Every row gives one point. Any point is a mix of the corners, with weights that add up to 1. It lies inside the corners' shape when no weight is negative. Say inside or outside, and name the corners with a negative weight.

Corners:
(1): [ 15  -9 -51]
(2): [34 63 95]
(3): [-70  53 -50]
(4): [  4 -14 -31]
Points:
[-2 18  0] => outside (1)
[-45  35 -40] => inside
[  3  -9 -28] => inside
[33 15 23] => outside (3)

Corners:
(1): [-27 -22 -39 -32 -23 -21]
(2): [-29 -10  14  89 -46  18]
(3): [-46  69  26 -16 -46  18]
(4): [  0  46 -39 -24 -38  17]
(5): [ 69 -61  85  18 -15  -9]
(6): [  1 -32   0  95  37 -32]
(7): [15 -8 41 -5 48 11]
Points:
[ 12 -17  56  16 -22   8] => outside (4, 6)
[ 11  -2  44   5 -16   3] => inside
[22  3 19 18 10 -3] => outside (1, 2)
[ 10 -22  57  53  -5   6] => outside (1, 4)
[ 10 -26  14  60  14 -18] => inside
[ 2  0 17  7 15 -6] => outside (2)
[ 11 -28  42  68  13  -7] => outside (1, 4)
[-16  26  23   2 -36  15] => outside (6)

Corners:
(1): [ 22  -1 -26 -11   4  12   5  12  24  13 -58]
(2): [ 22  21  20 -33  -1 -11  -9 -13  -9   4   0]
(3): [  3   4  -5  18 -20 -20  31  22 -15 -27   9]
(4): [-46 -14   3  21  -3 -14  -4  11  -6  -5 -19]
(5): [  5  -4 -95  14  -6 -25   7  17 -16   8   6]
(6): [  0   4   1  18 -13  -1   6   2  -3   7  -9]
(7): [ 13 -13   4   9 -15  -2  48   3 -16  -4 -10]
(8): [ 20   0  27 -33  -9  10 -13 -32  -7  -6  18]
(9): [ -2   7  10   0  -2 -15  -1 -23  11  -9   6]
(10): [-10 -15   1  -3 -21 -21 -11   9 -13   5 -11]
(11): [ 14   1 -33  21  18 -22  -8  13   8  -5   7]
(12): [ 2 12 22  1  1  9 11 18 50 11 11]
Points:
[ 6  6  2  2 -7 -5  4  1  0  4 -6] => inside
[ -1  -4  -9   4 -11  -8   8   2   1   0  -9] => outside (2, 11)
[ -4  -6  -3   0 -10 -11  -1   6  -2   3 -13] => inside
[  8   3 -18   0 -11 -13   8  -1  -4  -2   3] => outside (4, 11)

Corners:
(1): [-11  34 -41   4  60  -7  -5  14  36   9 -42  18  -9  -7]
(2): [ 17 -31  27  -5 -25  24  39 -39  -9  15  41  56  27 -35]
(3): [ 37  -8  17  35   7  52  39 -60 -22  24  95   6  14 -56]
(4): [-23   9  49  23  16  16  56 -16  -8 -15  -2   1   0  26]
(5): [ 33 -12  28  37   7  21  -2 -31 -47   1   7  -8  43 -12]
(6): [  5  -5   4 -53  33 -18 -25  63 -36  -2   5  -4 -19  35]
(7): [  6  15 -16 -33  13 -10  -8  24   5  20 -27 -19 -43 -34]
(8): [ -4  51 -17   7  10 -64  17  34  37  24   8   6  -1   7]
(9): [ 16   3 -45   3   5 -24  36 -10  -6  -3 -19  39 -23  -9]
(10): [ 22 -24  26  20 -23 -20  30 -43   0 -28  56 -12  50  -5]
(11): [  7 -27  22  45  -3  22  24  26   5   2  40 -39  36  -1]
(12): [-26  -1 -20 -24  15   2 -22  24  34  29 -30 -30 -10  64]
(13): [-75   1  -8 -36  -8  13   6  22  -3 -43 -18 -47  27  60]
(14): [-47  -3  -6  -5  -3 -31 -39  24 -22   4 -15 -15 -42  29]
(15): [-14  63 -32  23   5   7 -13   4  57  -9  -8  28 -47  12]
Points:
[-6  3 18 11  8  9 14 -5 -8 -3  8 -3  8  1] => outside (9, 12)
[-10   3  -5   2  10  -4   1   1   0   7   2   6  -7   0] => inside
[-2  1  5  5  7 10 13 -1  6  7 26 -5  1 -4] => outside (5, 9)
[-20  -5  13   2  -3  19   4   3  -7   8  21 -13   7  24] => outside (1, 7, 9, 10)
[-11  -2   3  -5   5 -10  10   8  -3  -1  -4  -8  14  14] => outside (3, 15)
[-6  2 15  6  8  8 25 -8 -1  2  6  6  1  4] => inside
[ -4  -7   3  -3  -2  13  16  -2  -3 -12  11 -11  13  12] => outside (1, 8, 14)
[-11   3   5  22  -3   0  26 -14   1 -14  16   3  14   5] => outside (6, 7, 12)
